Each row is a point. Each copy is the shape, with its points in the same order, stretched, turned, moved and blurred by noise. Some copies are also mirrored. Which?
In the rows, zero is written as 128.

Shape (6 x 2):
[[ 94  87]
 [131 143]
 [114 146]
 [137 143]
 [ 40  97]
 [171 150]]
Copy 1 (6 x 2):
[[137  87]
 [138 142]
 [164 133]
 [140 147]
 [185  57]
 [107 164]]
Copy 1 is: mirrored
Copy 2:
[[108 124]
 [158 144]
 [151 154]
 [159 149]
 [ 82 163]
 [190 132]]
Copy 2 is: only turned
Copy 3:
[[198 152]
 [107 142]
 [116 127]
 [102 144]
 [234 112]
 [ 61 162]]
Copy 3 is: only turned
Copy 4, 6 rows:
[[ 53 137]
 [141 128]
 [132 104]
 [146 130]
 [  7  85]
 [187 149]]
Copy 4 is: mirrored

Shape:
[[132 124  34 162]
 [ 98 193 170 119]
 [186 155 137 105]
 [162 115  96 156]
 [107  93 154  76]
 [169 116 127  93]
 [ 72 210 151 115]
 [141 113  83 149]
 [206  68 162  96]
 [171  91 148 143]]
Copy 1 (10 x 4):
[[177 180 200 236]
 [131  75  55 127]
 [152 121 115  94]
 [149 189 165 163]
 [ 71 129 135 109]
 [123 139 144  99]
 [146  52  50 157]
 [148 179 174 180]
 [ 87 193 164  53]
 [110 200 148 114]]
Copy 1 is: only turned
Copy 2, 10 rows:
[[103 148 188 215]
 [ 64 113  39  95]
 [ 97 156 121  77]
 [138 145 163 167]
 [ 88  47 118  72]
 [100 113 150  80]
 [ 30 120  33  99]
 [118 128 162 178]
 [160 102 172  70]
 [168 104 147 126]]
Copy 2 is: mirrored
Copy 3 (10 x 4):
[[136 119  50 174]
 [ 58 153 200 114]
 [137 152 158 164]
 [149 108 109 177]
 [187 107 136  82]
 [183 125 125 141]
 [ 34 162 196 104]
 [148 105  87 155]
 [222  92 135 145]
 [153  89 141 154]]
Copy 3 is: only turned

Shape:
[[ 76 124 109 177 147 164 119 132]
 [101  66 170 147  85 191 103 193]
 [196  93 123 102 150 193 100  52]
 [ 89 128 110 147 167  76 161 137]
 [174 140  65 150 178  61 190 117]
 [103 169 122 148 143  92 165  92]
 [ 93  58 181 134  58 176 158 136]
 [129 102  95  94 150 152  86  90]
 [163 116 120 133 173  55 176 144]
 [ 81  88 204 119 119 162 103 157]
 [125  82 161 157  65 142  56 130]
 [169 199  93 108 171 107 145 111]
 [148 202  68 126 159 103 190 144]
 [167  94  74  47 107 152  91  91]]
Copy 1:
[[144 111 127  90 135 159 126 103]
 [ 74  83 170 101 118 143 158 189]
 [ 96 141 191 142 186 124  47 175]
 [122 150 116 102 130 184 171  86]
 [133 168 166 165 126 147 148  31]
 [135 142 100 128 167 179 131  82]
 [ 57  85 182 110 180 189 166 179]
 [ 99 139 136 111 145 152  65 149]
 [111 177 176 132  96 160 174  89]
 [ 82 123 146  75 137 171 158 208]
 [106  95 153 154 125 164 123 211]
 [125 176  93 156 128 104  93  81]
 [134 161 107 138 141 102 135  23]
 [ 44 120 150 161 159 141  40 133]]
Copy 1 is: mirrored
Copy 2:
[[137 187 150 113 104 116 119 131]
 [156 192 139 174 162 138  81 128]
 [176 108 161 133 132 152  97 244]
 [ 66 146 152 119  87 108 120  76]
 [ 74  83 143  51 108  89  76 107]
 [103 128 192  91  83 148 137 107]
 [169 198 180 146 138 189  45  98]
 [157  80 127 137 100 107 135 181]
 [ 47  88 150 111 107  95  87  99]
 [128 194 158 214 136 174 112 139]
 [189 141 182 164 162  91  89 142]
 [ 75  78 149  94 120 126 170 153]
 [ 72 107 134  54 117 126 141 105]
 [191  32  90 146 128 107 120 177]]
Copy 2 is: only turned
Copy 3 (14 x 8):
[[135  32 110 114 118 147 157 126]
 [159  39  83  57 114  97 111  94]
 [195 174  20 249  87  89 169 138]
 [ 96 116 204 121 153 121 159 136]
 [ 81 220 162 126 120  84 203 165]
 [ 90 137 157 161 121 130 123 179]
 [167  95  70  86  62 102  75 127]
 [142 133 102 196 119 148 175  84]
 [110 206 183 134 139  66 166 161]
 [167  53 112 139 147 105  94 110]
 [163 116  87  84 161 163  90 107]
 [ 60 174 132 216 137  93 175 165]
 [ 15 156 145 165 111  81 175 168]
 [109 206  88 205 103 132 167  57]]
Copy 3 is: mirrored

Shape:
[[102 146 178 174  99 103 121 172  86]
 [142 111 131 108 145 158 167 198 132]
 [109  57 107 109 130 161 167 121 139]
 [ 98 154 145 137 120  88 111 110  78]
 [189 125 145  89 156 143 202 146 118]
 [151 120 136  70  93 154 167 142 187]
 [120 123 153 144 129  57 119 129 107]
 [122  93 121 184 155 172  66  59 146]
 [117  96 212 104 185 136  82  87 153]
 [114 131 119 124 123 133 176 160 169]
 [144 165 117  59 132 181 194 164 138]
 [ 69 116 129 189 211 159 108  33 154]
 [ 82 104  90 179 191 112  51  96 155]
 [108 127 129  66 121 157 197 178 120]
 [105 156 151 107 116  99  68 128  73]]
Copy 1:
[[112 182 131 135 146 152 115 171 165]
 [ 92 143 164 135 131  98 132 131 109]
 [ 94 140 129 110 120 132 134  60 104]
 [137 153  92 122 146 170 149 145 159]
 [146 125 172 132 172  87 143  67 126]
 [ 97 110 159 139 138  89 111  68 175]
 [154 159 101 146 132 139 121 142 150]
 [101 111 116  63 102 170  38 129 110]
 [131 123 100  64 109  61  62 155 128]
 [ 81 125 135 156 138 113 105 113 123]
 [ 89 106 170 132 173  97 164  94 133]
 [ 74 103  62  62 128 145  40 154  61]
 [ 91 100  75  99  68 149  66 215  75]
 [ 88 148 147 138 160 102 184  95 127]
 [145 145 112 103 125 155 163 178 174]]
Copy 1 is: only turned
Copy 2, 15 rows:
[[106  99 149 180 141 155  83 144 128]
 [ 74  57 152 149 132  74 157 122 145]
 [145  87 146  88 136  66 139 124 144]
 [122 134 139 103  96 151 108 167  81]
 [ 27  70 118  97 123  69 160 162 106]
 [ 92 111 123 152 121  34 133 133 170]
 [139 131 131 145 154 139 126 144  95]
 [153 129 104  39 108 168  93  94 139]
 [ 79 171 148  64 164 156  96  81 114]
 [121  93 130 167 119  86 154 156 176]
 [ 40  75 141 127  66  48 154 169 143]
 [139 151 141   7  92 204 109 140 143]
 [192 149 137  83  97 174 152  95 127]
 [ 90  70 177 143 109  49 146 158 141]
 [116 147 145 116  89 137 103 129  57]]
Copy 2 is: only turned
Copy 3 (15 x 9):
[[ 57 114 121  76 131 150 161 162 170]
 [ 53 165  64 156 132  62 167 128 143]
 [ 78 123  71 196 104  78 135  72 186]
 [119  82 164  95 165 140 145 137 176]
 [ 65 158  48 158 150  33 106 158 154]
 [107 156  52 204 108 130  94 124 120]
 [126 120 143 110 140 143 148 159 208]
 [119  91 226 119  30 105 100  69 131]
 [107 182 198  55 126 116  57  85 156]
 [128 129  53 170  99 108 152 115 136]
 [ 87 140  45 178 164  56 131 121  90]
 [185  68 193  70  53  74 101  39 135]
 [184  99 239 112  67 113 175  64 160]
 [ 64 143  29 169 177  80 154 109 147]
 [ 97 107 215  92 187 157 154 137 155]]
Copy 3 is: mirrored

Shape, 15 rows:
[[136 132  83 135 135 121 119 138 160 134 122 104]
 [116  69 213 137 116 131  80 168 140 126 148 201]
 [ 92 157 173 124 159 101  84 104 134 129 154 136]
 [ 73 131 124 100  86 149 122 128 156  35  93 184]
 [ 84 116 123 100 176 138 100 167  88 142 122 178]
 [152 104 163 121 115 138 120 146  94 111  78 126]
 [109 151 117 125 116 100 136  77 121  92 143 133]
 [182 144 173 117 172 148 111 128 136 169 141 181]
 [ 94 148 117  87 191 115 136 155 120  79 149 145]
 [111 129 123 131  97  96  95 142  94 120 145  88]
 [145 168 141 151 103 147 136  85  99  99 160 127]
 [112 146 156  72 132 138  96 104 133 135 182  86]
 [102 118 115  97 133 117 177 158  84 178 124  51]
 [180  94  89 146 151 160 167  84 108 124  98  92]
 [ 63 142 161 102 151 169 116 150 133 103 129  87]]
Copy 1:
[[164 149 132  73 138 165 149 131 103 152 109 137]
 [ 81  94 149 227 158  80  45 137 151 207 100  90]
 [ 96 173 161 122  92 134  65 190 128 115  86  92]
 [ 92  96  49 139 198 119 100 186 206  80 133 153]
 [119 164 141 164 118  87  49 120  93 115 161 138]
 [124  58 134 138 104 152 112 114 147 137 154  92]
 [ 84 136 155  99 126 142 150 185 137  85 111 119]
 [133 186 182 217  56 150  93  96 105 131 107 146]
 [ 91 186 110 117 101  89  93  94 121  78 105 113]
 [124  83 165  54 105 113 114 175 116 162  95  92]
 [111 103 205 111 108 148 132 140 152  79  91 128]
 [ 62 147 152  79  73 135  66 160 110 150  54 155]
 [119  69 126  66 100 158 120  90  29 132 114 108]
 [134 112 197  90 146 212 188  65 109 114 181 141]
 [ 98 108  93  73 141 153  22 113 136 107  90 121]]
Copy 1 is: only turned
Copy 2, 15 rows:
[[ 95 134 145 108 133 149 108 123 153 137 141 165]
 [214 220 162 163 196 139 122 195 113 120 123  83]
 [134 125 136  93 132 164 114 187 162 144 100 112]
 [100 123 129 168 156 178 147 140 100  94 108  99]
 [134 186 148 134 118 170 187 139 215 154 145 132]
 [162 166 121 173 100 135 159 162 124 134 121 157]
 [121  99  90 109 151 149 129 118 141 147 108 117]
 [169 146 148 107 130 121 134 214 144 116 185 105]
 [104 108 127 140 107 150 126 127 249 143 125 146]
 [133 175 108 119 121 137 131  88 177 154  84 151]
 [109 118  85 105 133  76 135 133 108 140 128  82]
 [118 143 119 106  62 155  82 128 165 153 105 107]
 [145 159 162 128  30 132 157  69 208 169 102 183]
 [116  93 106 139 110  90 124 137 114 182 175 171]
 [ 90 132 170 139  68 136 126 152 181 172  76 133]]
Copy 2 is: mirrored
Copy 3:
[[ 92 126 111  92 100 140 131 123 106 140 138 148]
 [203 215 169 141 176 160 108 159 136 141 101  51]
 [177 150 124 135 135 117 111  66 127  90 145 135]
 [176 182  99 133 173 135  81  82  39 186  26  49]
 [135 149 103 204 109 207  72 107 104 153 153  84]
 [166 126 130 105 147 145 126 128 115 205 108  96]
 [144 128  87 105 172  95 147  81 129 118 104 119]
 [139 110 208 143 123 154 136 142 134 118 142 115]
 [147 132 100 141  92 123  83  93 104  89 129  72]
 [167 176  81 130 119 141 157  98 155 152 119 146]
 [176 127 108  97 184 127 148 112 157 118  83 124]
 [153 167 133 141  99  65 125  70 201 142 115 166]
 [ 86 114  85 153  86  98 119 146 168 174 177 194]
 [ 32  78 110  33 160 125 124 139 143 179 140 134]
 [177 166  99 140  98 113  36  66 126 150  95 146]]
Copy 3 is: mirrored
Copy 4:
[[122 113 162 152 135 143 134 102 155 121 180 137]
 [123 181  30 164 134 188 143 140  90 151  31 110]
 [135 144 146 126  88 167 146 112  84 155 143 147]
 [146 176 135 151 133  84  93  63 109  81  37  81]
 [100 166  81 132 155 131 136  75 115 175  89 184]
 [122 130  70 145 167  88 145 106 104 166  91 109]
 [126  95 182 110  86 123 122 105 112  96 116 130]
 [ 70 171  86 172 140 146 104 194  74 169 128 143]
 [103 132 162 133 165 150 109  66  82 144 104 160]
 [142  85 121 103  95 149 158  54 130 132 158 135]
 [118  98 145  81  84 123  80 142  99 112 128 119]
 [150 108 134 126 104 135 129 120  61  77 163 169]
 [112  92 126  57 186 122 199  80 129 121 179 187]
 [122  58 152 132 167  69 112 163 145 118 124 156]
 [167 155 129  95 167 126 129  73  85 131 136 148]]
Copy 4 is: mirrored

Shape (15 x 12):
[[165 126 174 130 115 181 188 151 144 136 134 109]
 [161 124 162  63 142 108 180 120 104 156 127 115]
 [169  72 120 110 132 129 170 136  91 101 129 167]
 [181 142 186 172 107  88 188  82 152 201 111 134]
 [156  83 147  91 140 133 108 159 123 129 160 179]
 [ 80 164  72 154  95 132 115 131 173 122 195  94]
 [103 140 177 136  88  95  68 115  70  53 116 103]
 [111 171  94 128  66 118 152 132 106 163 150 173]
 [170  56 136 176 153 150 121 182  60 142 122 166]
 [243 114 109 157 154 111 154 197 107 106  73 107]
 [ 95 192 111 166 124 120 130 171 165 170 109  91]
 [131 147 141 150 107  68 178 154 124  73 178 164]
 [ 64 107 141  60  77  99 145 123 116 118 108  90]
 [118 112 173 147 117 138 130 121  23 108 121  51]
 [ 63 121 122 131 210 215 123  52 122 130 112 115]]
Copy 1, 15 rows:
[[151 101 189 118 131 109  80 149 102  87  76 144]
 [188  81 184 124 140 187 111 137 151 107 137 133]
 [167 113 155 142  98 159 114  73 159  98 175 126]
 [226  53 164 153 187  53 181  88 143  35  70 176]
 [166 173 152 118 113 158 126 156 151 108 213 123]
 [125 142  62  99  95 143 121 195 172 144  86 130]
 [ 85  97  97  31 128 111 163 111 169 169 175 123]
 [194 121 105 106 130 122 100  90 211 145 104 129]
 [169 165 170 166  77 110 158  47 136 131 181 182]
 [122 111 185 196 202 116  66  67 117  66 148 218]
 [144 142 123 128 173 135 107 145 126 144  47 175]
 [167  71  56  78 141 148  89  99 126  95 166 145]
 [135 112 133  30  75 225 121 114 176 156 105 106]
 [120  69 154  78  57 126 169  80 150 192 115 162]
 [135 139 182 177  72 148 221 171 152 198  74  38]]
Copy 1 is: only turned
Copy 2 (15 x 12):
[[129 139 150  93 136  80 210  94 119 148 147 101]
 [148 119 108 131 121 150 172 112 115 160 187 184]
 [133 108 167 123 131  81 108 111 121 167 135 116]
 [147 222 126 136  93 150 156  64 102 106 178 127]
 [154  87 182 125  90  93 129 122 117 120 153 125]
 [ 80 145 133 105 130 182 199 120  66  73  51  69]
 [103 121 140  45  92 187  62 178 161 180  84 114]
 [124 181 115 155 144 154 193 146 125  97 110  90]
 [138 108 186  73 151  66  91 133  92  92 147 135]
 [153 161 162  81 131 114 109 113 121 136  54 200]
 [ 99 200 106  70 105 174 217 150  59  75  50 144]
 [196 130 141  84 123 152 140 154  99 147  93  73]
 [ 74 108  61 131  83 127 154 153 131 178 112 136]
 [ 70  99 105  31 182 162  96 145 129 171 149 134]
 [  7 124 192 101 166 162 155 130  57 144 166  82]]
Copy 2 is: only turned

Shape (17 x 12):
[[130 104 126 139 119 146 168 138 116 121 129 153]
 [128 113 150 147 143 126  93 155 143 126 182 111]
 [108 113 130 149 106 145 111 155 157  98 134 108]
 [102 135 152 123 139 161 156 165 143 107 119 132]
 [ 45 148 127 125 124 135 157 135 165 171 198 109]
 [ 70 127 128 149  76 115 103 150 119 100 187 124]
 [137 128 139 130 119 160 134 129  92 114 109 104]
 [125 125 118 102 111 143 166 155 139 120 106 109]
 [115 108 110 135 141  79 170 154 161 109 112 117]
 [108 109 108 151 140 160  96 126 152 123 102 118]
 [102 114 130  77 134 123 163 131  72 188 130 121]
 [ 79 123 151 135 130  98 171  23 149 165 105 128]
 [121 109  93  81 126 138 170 130 155 100 143 149]
 [132 133 129 141 127 139 170 165  86 156 159 120]
 [ 94 121 106 103 147  36 155 164 153  94 125 108]
 [133 185 141 132 138  94 143 164 128 101 109 128]
 [116 118 126 147 141 164 168 136 104 116 158 119]]
Copy 1 (17 x 12):
[[152 151 137 135 125 173 122 134  94 112 143 129]
 [135 137  92 140 157 103 140 130 128 153  95  66]
 [128 149 101 118 107 122 161 117 134 167 127  88]
 [138 146  94 137  73 128 146 137 122 135 156  83]
 [123 160  41 147 105  79  96 205  82 199 100 118]
 [150  98 102  75 113 115 145 182 105 190 106 109]
 [143 164 138  83  95 137 126 105 128 110 128 100]
 [105 167  89 117 103 122 133 132 119 122 143 120]
 [ 95 130  88 171 168 109 111 133 108 167 179 152]
 [105 151 123 141 100 176 126  74 134 176 146  90]
 [116 103 104  95 122 137  82 149  54 107 102 146]
 [132  92 123 188 139 123  41 150 135 143 117 231]
 [ 88 140  74 140 138 173 105 150 142 125 157 141]
 [157 190 119 102 131 116 108 153  50 121 118 105]
 [ 63  72  61 148 169  82 101 155 108 186 182 159]
 [126 125 140 129 103  74 113 159 125 144 176 106]
 [156 190 104 122 124 151 101 128  91 130 140  99]]
Copy 1 is: mirrored
Copy 2:
[[130  82 145 129 127 162 112 146 131 130 154 134]
 [ 76 131 150 147 140 140 182 122 111 169 142 128]
 [ 82 123 119 135 164 155 153 113 144 135 115 124]
 [119  95 119 168 157 143 110 119 144 150 115 118]
 [100  69 134 124 176 152 156 150  56 140  87  74]
 [106 151 148 135 174 201 177 114  89 132  90 150]
 [154 111 128 158 130 125 145 117 144 101 154 132]
 [122  96 113 122 152 139  98 118 133 115 131  90]
 [ 89 114 159 123 192 133  77 148 105 141 150 105]
 [ 96 130  90 134 131  99 149 142 150 122 131 148]
 [153 112 137 143 101 125 125 175  59  88 154  91]
 [148 105 216  96 135  41 106 202 101  86 110 121]
 [103  86 149  95 124 146  79  99 114 123 121 138]
 [153  73 128 150 145 177 143 150  96 135 179  97]
 [ 85 165 180 134 212 127  71 129  61 142 127 115]
 [156 155 126 149 184 121  90 121 134 175 127 133]
 [137  53 151 164 150 160 147 126 110 119 169 136]]
Copy 2 is: only turned
Copy 3 (17 x 12):
[[126 130 165 118 130 141 112 119 128 146 166 115]
 [137  80 119 153 136 153 118 157  75 102 145 157]
 [135  71 125 116 152 111 129 143  93 139 130  95]
 [113  91 137  86 150 134  91 115 116 113 168 126]
 [ 73  40 200 129 146 208 117 197 154 146 150 109]
 [125  40 163 153 132 134 166 154  75 129 159  92]
 [121 159 111 121 156 125 139 129 128 111 154 113]
 [ 99 114 131  84 141 132 119  97 137 164 130  89]
 [ 83  81 149 125 147 113  77  83 119 154  94  97]
 [124 109 120 141 155  88 132 179 144 144 115 114]
 [ 50 179 144 141  97 170 133 145 168 137 162 118]
 [ 80 160 181 161 131 154 117 188 249 104  79  67]
 [ 97 111 187  89 104 141 138 106 134 181 122 122]
 [108 121 149 134 153 184 104 118 113 136 191 135]
 [ 48  61 143 137 129 101  90  59 101 140  76 106]
 [122  63  91 121 164 115  87  44 130 101 133 137]
 [105 133 177 122 162 166 115 149 106 119 177 138]]
Copy 3 is: only turned
Copy 4, 17 rows:
[[131 172 114 115 138 180 116 122 107 126 159 145]
 [116  89 144 158 109 127 111 178 101 184 138 141]
 [144 102 164 142 132 156 103 128 127 168 139 137]
 [116 136 140 111 130 180 127 108 121 166 163 120]
 [131 100  86 152 155 136 192 160  97 216 201 147]
 [164  82 133 183  97 144  95 137 101 190 187 140]
 [141 166 124 122 114 174  95 108 121 153 129 100]
 [112 170 126 140 159 163 110 103 154 154 145 127]
 [115 126 139 183 125 161 146 124 178 119 152 144]
 [155 123 166 114 161 159 101 140 128 139 134  95]
 [101 167  48 147 154 142 106 150 134 168 179  89]
 [142 104  64 122 138 130 233 114  88  99 128 131]
 [103 188 124 143 182 152 129 105  95 134 160 151]
 [123 184  85 146 109 167 116 150 139 167 171 130]
 [ 99  96 143 230  98 131 138 126 191 133 165 125]
 [119 127 148 155  48 126 133 111 182 136 155 105]
 [139 178 113 128 120 203 130 131  77 155 167 138]]
Copy 4 is: mirrored
